Each row of a before or after table is a point. The points were changed in one or more steps. Then noise was added and the rows were shuffled. The steps act on how far a point lies along the listed directions, d1 being the first. What was done? A step turns or swaps two directions, mirrors them in a line or flattens them onto one, adds a multiple of one to another, or multiplies one. Angles are multiples of 10 degrees, from the lower direction toward the higher: turns from -170 to 170, lines from 10 to 170 but not 90. Use the fewest steps. Two steps may share a direction if one is a turn and the other turns, adds or multiplies; they go together, in the order done. Otherwise the lowest direction goes first.
In the rows, 128 means zero.

Directions:
(1): [191 135 113]
(2): [144  82 172]
Before:
[[ 52 183  90]
 [ 40 165  81]
 [171 112 155]
 [120 115 127]
 [116 136 116]
 [151 138 115]
 [136 193 100]
 [140 156  86]
 [137 176  77]]
After, 9 rows:
[[134 176  77]
 [132 115 129]
 [ 82 126 155]
 [142 134 117]
 [217 160  92]
 [109 143 117]
 [140 194 101]
 [224 138  84]
 [124 157  84]]
Steps: mirror d1 and d2 in the line at 110 degrees

Directions:
(1): [ 59 113 126 156  75 126]
(2): [ 81 169 119 101 165  78]
Before, 8 rows:
[[221 126 149 119 146 148]
 [166 127 127 101 119 134]
 [ 30 164 116 135  94  96]
 [ 67  92 128 160  83 116]
 [130 142 122 103 164 107]
 [ 38 112 106 107 146 112]
 [159  79 157 163  81 167]
 [190 147 138  90 208  89]]
After (8 x 6):
[[143 113 128 118  88 142]
 [ 60 110 143 157  78 113]
 [118 200 114  84 186  83]
 [ 70 143 119 114 156  67]
 [115 131 108  77 208 112]
 [224  78 149 146 125 163]
 [172 115 128 120 147 142]
 [154  89 148 167  64 168]]
Steps: turn d1 and d2 by 80 degrees

Directions:
(1): [127 192 107 165 134 105 196 146]
(2): [ 67 166 136  85  88 100 102 163]
(3): [ 45  96 135 173 141 127 142  96]
(4): [114 126  78 136 198 129  91 178]
Before, 14 rows:
[[106 184 110  88 115  96  86 168]
 [140 172 134 182 128 115 192 134]
 [168 246 168 113  53  96 197 132]
 [102 112 136  63  94 112  76 140]
 [108 137 125 113 168 111  77 158]
 [107 149  98 129 188 122 113 154]
 [ 75 115 150 125 113  98 123 122]
 [166  81 123  86  93 147  67 108]
 [ 91  95 166 119 121  95  98 153]
 [ 72 175 113 179 125 116 193 141]
 [ 59  82 112 167 179 134 116 104]
 [ 77 149  92  84 135 138  75 175]
 [ 78 113 150 180 152 141 145  81]
 [ 78  92 146 141 133 138 141  79]]
After (14 x 8):
[[113 123 129 111 154 131 102 123]
 [108 173 124  79  99 100  82 154]
 [158 108  89 105 131 137  76 141]
 [ 98 127 116  74 116 105  83 161]
 [111 124 141 104 151 117  73 142]
 [ 80 136 109  74 118 143  70 159]
 [ 63  74 123 161 167 135 112  93]
 [ 79 153 141 163  92 125 186 112]
 [168 249 164 115  58  95 198 135]
 [144 158 154 171 107 120 184 115]
 [ 88 103 154 123 131  93 101 162]
 [ 74 101 131 149 152 134 147  94]
 [ 74 121 141 130 122  96 124 131]
 [ 77 114 148 182 155 140 145  82]]
Steps: flatten d1 and d4 onto the line at 140 degrees

Directions:
(1): [181 124  74 160 135 119 163  62  92 160 158]
(2): [167 151 182 106 177 149  85 107  62 131  99]
(3): [166 107  84  97  86  84 111 182  87 142  83]
(4): [116  54 159 101 135 131 177  94 142 164  70]
(5): [131 148 102  91 103 126 135  69 137  41  90]
(6): [132 138 108 144 215  97 182 169 128  93 103]
Before (11 x 11):
[[111 135 148 102 130 129  91 164 116 129 120]
 [126 116 143 112 122 141 100 132 129 142 108]
 [120 126  98 127 120 123 137 164 145 145 125]
 [140 162  89 114  85 111 100 164 120 104 152]
 [110  96 149 115 106 130 141 124 142 134 118]
 [124 163 108 123 131 113 108 161 118  84 128]
 [107 134 142 118 118 131 127  92 136  97 119]
 [136 155 122 139 100 119 103 160 113 133 161]
 [114 140 178 130 159 148 121 128 125 152 109]
 [151 137 140 115 114 143 118  57 109 110 118]
 [108 121 131 138  99 155 117 128 161 134 153]]
After (11 x 11):
[[165 174  82 106  99 112 103 129  96  85 138]
 [153 129 116 136 148 132 123 149 100 185 132]
 [124 105 110 134 116 127 131 136 146 153 128]
 [143 150 129 154 121 118 106 178 102 164 172]
 [135  99 136 125 123 127 153 101 120 141 122]
 [103 150 127  75  83 133 127  66 167   8  74]
 [137 164  74 122 106 109 122 114 119  66 132]
 [145 127 132 151 141 153 123 110 119 155 155]
 [113 146 108 100 102 124 145  45 143  38  98]
 [ 91 114 141 167 134 133 154 159 165 194 153]
 [117 115  89 143 114 110 137 154 133 164 163]]
Steps: turn d1 and d2 by 140 degrees; multiply d5 by 3; multiply d6 by 0.4

Directions:
(1): [164 107 171 109 111  51 154 106  59 150 111 109]
(2): [149  92 129 196 153 102 148 114 165 166 205 110]
(3): [164 162 157 104 115 162 184 153 117  71 185  90]
Before (11 x 12):
[[189  86 183 166 118   7 170  85  83 201 161  91]
 [ 99 138 130 108 116 156 130 148 138 100 140 159]
 [ 83 105  77 121 124 156  76  99 151 155  80 187]
 [114 139 128 141 130 134 143 118 111 105 132 120]
 [132 182 138  74 108 123 138 122  80  95  83  94]
 [114 130 122  84 112 116 104 130 109 137  74 157]
 [121  73 151 102 115  42 118  92  70 183  38 137]
 [112  84 142 156 139  91  72 105 120 176  52 166]
 [130  83  87 180 144  85 132  97 161 163 168 140]
 [124 131 129 137 152 113 143 131 121 116 140 149]
 [ 94  88  80 177 173 132 109 115 188 179 158 147]]
After, 11 rows:
[[110 185 108 102 125 165 119 132 134  93 105 105]
 [124  92 120 104 108  95 113  85  94 163  84 161]
 [ 97 149  78 195 155 203 104 143 243 137 188 141]
 [104 104 129 161 145 138  74 123 153 149  79 163]
 [122 133 126 137 152 118 141 132 123 114 138 152]
 [132  79 127 142 150  65 141  98 111 184 136 126]
 [ 64 117  76 139 146 192  83 138 201 132  89 163]
 [115 136 128 143 130 131 142 117 111 108 129 122]
 [131  94  90 161 136  91 135 103 149 148 157 139]
 [111 134 114  98 121 138 107 137 134 131  96 156]
 [121 121 155 101 107 105 145 132  98 118 132 148]]
Steps: multiply d1 by -1; multiply d2 by 0.7; multiply d3 by 0.7

Directions:
(1): [162 102 120 101  61 132 177 102  95 143  86 211 131 137 168 188 110 128]
(2): [143 157  53 110 178  92 167 173 151 106 138 200  72 140 114 104 156 131]
Before:
[[122 141 178 135 150 137 106 100 134 120 130  52 145 138 109 116 112 143]
 [154 150  72 106 143  89 166 160 147 107 120 239 107 147 124 114 146 146]
 [163 113 164 137  61 146 154  94  95 170 131 141 156 130 161 138 103 119]
 [103  97 161 127  97 131  61 119 118 134 141  65 172 102 112 113 114 125]
 [151 116  66  91  93 115 185 102 110 128  99 220 107 159 164 181 122 130]
 [130 142  32 103 186 102 189 163 140 106 115 223  73 154 152 105 153 118]
 [122 101 198 158 124 127  83 104 149 161 119  50 134 115 105 108 146 124]
 [131  94 202 127  68 145  99  80  74 142 109 118 154 121 143 170 104 148]
 [143 100 159 120  38 164 152  56  56 164 108 170 173 119 156 221  88 118]
 [155 152  29 103 178  79 183 193 152 101 152 231  45 156 119  96 145 128]
 [157 150  71 135 159  76 162 203 171 113 141 189  73 128 129  93 159 143]
 [129 115 147 113  61 155 144  92 119 132  80 141 142 148 180 166 101 111]]
After (12 x 18):
[[ 80 141 188 172 147 165  56  94 111 141 182   8 177  99  88 115 117 116]
 [163  77 143 101  21 143 174  88  76 154  88 208 142 147 187 206  80 124]
 [129 142 173 166 127 143 105 122 128 152 172  57 154 123 121  74 120 119]
 [135 136 117 138 184  89 121 156 176 136 132 124  74 128  86  76 175 125]
 [148 100 170 119  45 137 135  86 101 143  88 176 182 138 159 175 102 141]
 [131  80 134 109  56 160 168  74  82 152  67 181 161 144 207 190  97 111]
 [100 136 173 150 172 123  60 135 125 112 162  54 124 115  87  86 140 147]
 [138 164 108 117 191 103 145 141 152 103 139 124  91 147  99  97 135 147]
 [ 90 140 167 147 126 156  84 113 152 121 123  42 149 135 140 105 117 111]
 [173  95 139 124  37 119 171 134 115 152  89 197 135 125 185 179 113 140]
 [109  93 176 131  65 164 101  58  99 148 110  69 179 138 160 176  96 124]
 [113 133  87 116 161  94  89 171 150 107 164 121 115 113  87  71 149 129]]
Steps: turn d1 and d2 by -100 degrees

Directions:
(1): [129  96 148  74 177 123  80 142 184 145  83  98 164  82 185 103 102  96
 131 190]
(2): [112 180  78 115 187 209 107 160  99 144 169 131 160 113  88  79 137  74
 119 113]
(3): [163 133 122 133 162 107 114 166 171  84 140  99  62 218 129 136  88  60
 116 112]
(4): [151 166 121 154  90 158 115 224 120 135  91  82 134 124 167 110  90 199
  88 102]
(5): [143 168 101  60 115 153 146 158 194 142 165 158 125 169 136 143 155 184
 201 163]
Before, 14 rows:
[[115 142 102 101 107 131 217   7  95 123 202 226 131 117  44 170 223 150
  194 129]
 [129 162 106  92  70 132 172  96 158 138 169 192 114 172 102 161 175 239
  211 162]
 [101 153  92 133 151 174  84 177  66 133 108  94 153  83 132  77  93 117
   93 119]
 [130 130 130  91  93 148 162 103 139 153 166 167 152 112 113 125 173 189
  196 149]
 [111 134 133 117 125 140 123 127 148 125 130 163 135 103 119 139 119 171
  162 154]
 [163 130 157  81 207 112  68 172 197 116 111  89 132 115 185  99  73  62
  112 177]
 [116 115 136 147 130 108 143  91 103 148 136 141 155 120 120 139 149 157
  120 119]
 [118  84 140 111 105  97 172  73 122 162 148 163 133 117 125 137 168 160
  158 171]
 [133 126 115 104  91 110 167  95 182 122 163 173 106 185 142 164 169 165
  214 167]
 [146 130 143  94 141 117 132 163 175 103 118 115  68 171 133 126 100 128
  133 117]
 [140 140 130 148 148 102 116 178 161  63 118  80  82 159 112 127  61  55
  108 111]
 [113 124 131 141  94 128 123 129 103 139 107 120 166 101 119 122 135 153
   80 126]
 [127 129 138 151  94 137 152 108  76 144 121 129 165  92  98 131 160 172
  133 121]
 [102 149 125 155  83 149 165 117  80 143 131 134 180  83 109 122 147 176
  117 114]]
After, 14 rows:
[[ 96 177  93 142 163 178 125 152  92 105 160 121 149  87  58  92 113  62
  116 101]
 [146  80 172 129 115  74 137  89 141 120  98 113 130 127 133 153 133 130
  144 157]
 [176  92 164  33 146  95 107 154 245 130  48  87 150  84 233 132  94 161
  150 225]
 [133 130 127  41 117 125 123 111 216 154 122 161 145 129 160 136 147 208
  214 224]
 [129  99 151 134 137  91 125 110 137 143 108 116 149 122 155 140 124 151
  116 139]
 [122 114 114 162 128  85 128 108  88  74 141 121  57 190  99 145 100  79
  116  97]
 [119  96 145 139  98  83 135  91 123 117 117 131 131 138 111 151 139 123
   96 131]
 [125 147 105  78 111 166 128 153 183 162 128 143 172 110 182 115 152 189
  196 192]
 [159 106 156  83  90 107 142 136 193 134 125 129 125 139 164 136 131 189
  185 168]
 [125  82 169 129 109  60 155  77 159 106 110 123 123 138 143 159 120 114
  138 156]
 [153 223 102 181 114 177 143 192  67 114 186 134 114 150  87 112 121 157
   88  56]
 [140  95 146 111  96 108 144 146 145 169 103 116 143 105 179 119 128 196
  131 177]
 [108 164 108  90 154 182 140 142 114 137 154 150 124 110  87  95 144 135
  139 109]
 [123 132 140 126 112 124 127 135 155 112 126 155 115 126 124 150 107 177
  156 147]]
Steps: turn d1 and d4 by 140 degrees; swap d2 and d3

Directions:
(1): [ 77 205 148 142 122  88 135  85 141 147 134 145 166 215 149 110  99  65
 216  79 103 183 108 118 125 122  77 153 123 132 136 123]
(2): [122  94 126 208 120 170 141  92 130 135 207 195 164 109 125 181 135  34
 128 160 124  97 129 145 158 110 116  54 128  96 132 155]
(3): [156 172 165  78 146 133 197 137 198 153 117 155 165 121 134 187 121 170
 168  95 103  98 177 105 161 153 186  87 194 137 158 166]
(4): [153 157  77  79 118 151  56  80 153 162  59 167  30 142  88 124 113  93
 155 154 144 127 131 147 152 144 120 102 161  61 127 162]
(5): [223 158 104 150 134 131 184 212 110 133 118 135 111 164 198 105 139 112
 131 193 135 182 105 108 101 118  91  74 179 116 119 107]
Before:
[[121 126  96 128 118 120  95 123 118 116  89 109 123 134 103  97 122 154
  123 120 146 155 127 144 118 134 116 168 104 136 112 116]
 [148  45 118 249 108 173 110 172  57 129 204 113 125 105 159 122 149  50
   81 226 159 138  71 133  77 102  84  84  95 122 108  92]
 [193 178  88 101 135 132 165 163 145 154  81 121  86 142 169 134 129 159
  150 159 142 150 129 106 130 137 116 102 174 123 131 156]
 [106 111 113 167 123 158 104  42  98 123 184 155  97 138  93 156 126  18
  134 150 153 104 100 145 139 125  75 109 108  97 110 157]
 [160  51 114 144 131 166 113 125 130 123 165 161 123  61 103 146 165 131
   81 166 123  49 123 122 136 119 152  80 138 105 123 132]
 [113 106 121  96 113 132  58  75 138 128 108 116  94 110  73 110 134 101
  107 146 158  92 147 149 162 153 149 142 110 107 127 155]
 [ 97  96  97 122 119 159  42  77 115 133  98 139  65  99  68 140 135  94
  109 125 143  81 118 170 163 139 125 144  89  98 129 139]
 [164 173 153 171 128  95 209 176 122 107 170 117 211 195 200 136 124 122
  157 112 103 179  89  85 107 119 107 118 131 158 120 104]
 [ 35  73 142 198 111 128  96  34  97 132 182 158 173 122  97 140 116  30
  133 152 132 117 112 160 138  90 103 118  64 116 136 144]
 [117 158 139 147 122  99 168 152 138 146 149 118 174 153 151 126 135 124
  163 118 103 126 123 108 123 128 109 151 125 126 138 129]
 [184 142  82 132 129 158 158 149 129 144 119 149  97 131 145 107 128  89
  129 175 137 140 113 115 124 130 108  70 181  85 126 135]
 [105 152 138 139 112 100 120 123 111 103 115  84 152 161 132  74 105 138
  158  98 140 180  76 127 101  96  84 193  80 164 109  93]]
After (12 x 32):
[[ 94 153 114 129 110 106  98 105 139 156 116 126 121 148 113 115 127 105
  166 120 113 121 118 128 134 134 102 167 109  99 134 142]
 [167 205 151  45 143  91 191 153 167 166  38 125 125 175 159 122 104 173
  193 139 119 169 149 100 123 137 150 105 199 136 160 147]
 [200 128 141 137 131 121 183 193 126 119 144 107 156 133 168 109 154 120
  107 181 146 136 139 108 131 140 139  92 160 142 130 123]
 [122 141 190  41 137 148 133 121 211 176  90 105 134  83  84 198 113 218
  163  82 116  62 183 102 142 180 233 129 175 154 165 168]
 [ 76 104 150 119 135 119 157 125 127 110 152  82 176  91 113 112 126 170
  106  81 118 101 133 111 118 134 156 176 103 165 135 117]
 [148 123 112 171 122 149 154 129 144 128 143 164 170 125 123 155 127 109
  136 139 134 135 144 138 142 129 126  90 142 123 125 143]
 [ 70  88 123 176 121 124 126 101  98 111 172  93 164  96 129 139 136 141
  103 113 141 109 118 134 127 114 114 172  58 165 124 135]
 [181  91 121  69 144 130 123 172 135 117  95 105  99  83 122 106 162 220
   86 144 123  77 126  98 111 135 165 130 154 134 122 109]
 [128 165 135 150 115 153 138  67 173 143 146 181 160 147 110 162  97  65
  198 116 128 129 114 136 166 106 111  87 141 107 133 162]
 [171 193 166  59 157 101 218 154 145 124 115  89 139 162 154 145 123 180
  165  97 129 133 136  83 112 159 133 142 179 175 131 133]
 [205 146 138 135 150 143 211 223 124 128 125 121 147 126 184 151 150 150
  120 147 122 126 127 112 133 134 133  87 167 148 141 110]
 [ 62 154 121 102 105 108  46  23 150 128 110 135 122 167  71 140  98 105
  167  62 118 119 105 133 152 142 132 176  83 105 122 154]]
Steps: turn d2 and d3 by 160 degrees; turn d4 and d5 by 160 degrees

Directions:
(1): [116 109 128 115  94  89  92 161  91  43 107  88 196 137 126 146 136  98
 178 164  70 124  83  56 177 126  19  93 136 123 151 134 164 120 104  63
 121 145 140 120 114  69  90  86  96 155 107 139]
(2): [121 200 159 134 174  88  72 108 119 133 110 120 129 194 132 157 130 184
 131 118 171  69 153  48  52 154 153  89 169 143  80 197 170 157 120 107
 195 131 120 147 136  83  88 166 131 125 166  85]
Before, 10 rows:
[[120  84 125 134  87 127 137 140 117  76 141 148 145  82 115 137 137  77
  157 171  47 158  83 147 207 113  53 122 120 101 185 109 100 105 118 105
   89 141 139 110 119 117 123  68 138 169 113 176]
 [135  74 114 132  91 126 136 167 116  98 112  99 166  92 146 114 121  91
  147 149  77 145 119 160 177 104  79 146 109 130 166 105 107 106 135 139
  110 135 134 118 121 140 147  99 102 142  99 157]
 [126  69 118 105  94 108 168 171 109  63 123 118 181  84 124 128 115  73
  155 161  58 160  70 151 218  96  54 136 109 113 184  97 117 103 118  83
   81 137 142 104 119 133 128  69 101 146  74 136]
 [116  62 105  99  77 156 157 126 121  51 129 117 165  78 137 126 113  88
  139 149  76 184  92 175 202 107  67 148 102 114 170  87 122  79 126 109
   59 133 141  91 124 138 138  81 100 142 100 159]
 [119  48 112 109  69 141 148 171 122  64 127 101 170  57 106 123 160  55
  163 176  79 180  90 148 231  95  14 127 115  92 183  85 129  80 106  91
   52 128 147  90 120  97 106  54 105 146  80 156]
 [100 181 159 132 138 109  69 138  99  73 104  76 192 157 143 158 127 143
  161 145 131 103 112  33 105 127 105  89 158 156 109 186 176 142  84  71
  179 144 139 129 119  71  79 117 115 135 124 102]
 [138 163 123 135 169 137 127 103 145 211 142 136  59 151 146 113 105 208
   80  93 178  97 168 176  51 155 216 155 149 145  98 143 110 157 147 163
  188 113 110 134 124 151 153 170 165 101 145 115]
 [134 121  90 117 112 148 159 127 137 127 146 129 125 111 134 130 142 100
  126 163 121 128 121 169 138 122 151 150 122 139 135  95 140 112 112 152
  127 121 142 121 110 142 134 131 119 122 120 141]
 [121 180 155 140 177 142 100 101 132 175 117 145  86 164 138 145 104 179
  108  98 182 103 177  98  55 143 216 112 157 166  71 174 117 149 150 146
  181 135 131 150 148 120 114 191 149 104 152  92]
 [127 105  91 116 105 126 126 133 127 106 139 118 151 108 121 109 118 109
  136 127 105 138 104 135 157 103 111 110 121 115 138 135 127 108 119 121
   96 138 139 110 107 136 124 120 123 139 119 135]]
After, 10 rows:
[[117 191 163 144 187 137  90  92 131 181 111 144  85 174 141 150 104 187
  110  97 189  92 183  87  43 147 219 107 165 168  62 183 127 152 146 142
  194 134 131 155 147 111 108 195 150 101 159  83]
 [116  54 101  98  71 160 164 130 120  54 131 118 166  68 136 121 112  79
  139 149  65 191  88 184 212 101  62 153 101 114 176  79 114  72 125 113
   49 132 141  90 123 145 143  76 102 140  98 163]
 [122  73 121 134  78 133 148 146 121  78 146 148 143  72 116 132 137  65
  155 172  40 168  81 156 223 108  50 129 113 100 193  97  89 100 122 108
   75 144 141 104 116 127 129  63 139 168 107 184]
 [129 104  91 115 103 133 127 134 129 106 142 121 156 104 124 111 115 107
  135 129 101 141 103 137 162  99 111 114 117 115 142 133 126 106 117 122
   94 139 143 108 103 138 125 120 123 139 118 138]
 [125  55 112 106  81 118 178 175 113  60 126 122 180  69 120 121 116  62
  154 159  50 171  65 166 229  90  48 146 100 112 195  83 109  97 119  89
   67 138 144 104 120 140 136  60  97 146  68 143]
 [133 120  88 115 113 148 159 125 140 125 144 130 125 113 132 128 143 103
  127 165 123 129 123 164 137 122 150 147 126 141 136  94 143 110 115 151
  127 120 142 119 110 136 133 133 120 123 121 140]
 [136 178 129 138 180 126 113  99 142 213 137 132  59 168 150 119 105 224
   78  91 187  83 170 156  32 162 220 147 159 146  84 159 119 163 141 154
  203 112 106 137 128 142 142 183 166 102 156 104]
 [105 170 154 129 126 116  80 142 101  68 105  77 190 145 144 153 129 135
  160 147 127 112 107  44 117 124  98  96 153 150 118 175 171 138  85  76
  166 141 142 127 114  79  90 108 113 141 118 110]
 [135  65 111 131  88 125 142 173 116  99 114  99 167  85 148 115 123  85
  146 149  74 149 119 169 179 102  78 150 105 131 172  99 104 105 134 143
  104 137 134 113 121 149 149  96  99 144  94 164]
 [121  32 107 108  57 146 158 172 123  63 135 100 173  41 102 117 162  44
  163 178  68 197  84 166 247  88   8 135 106  87 196  67 123  72 110  96
   35 127 147  84 119 107 117  44 101 146  72 163]]
Steps: add -0.3 times d1 to d2
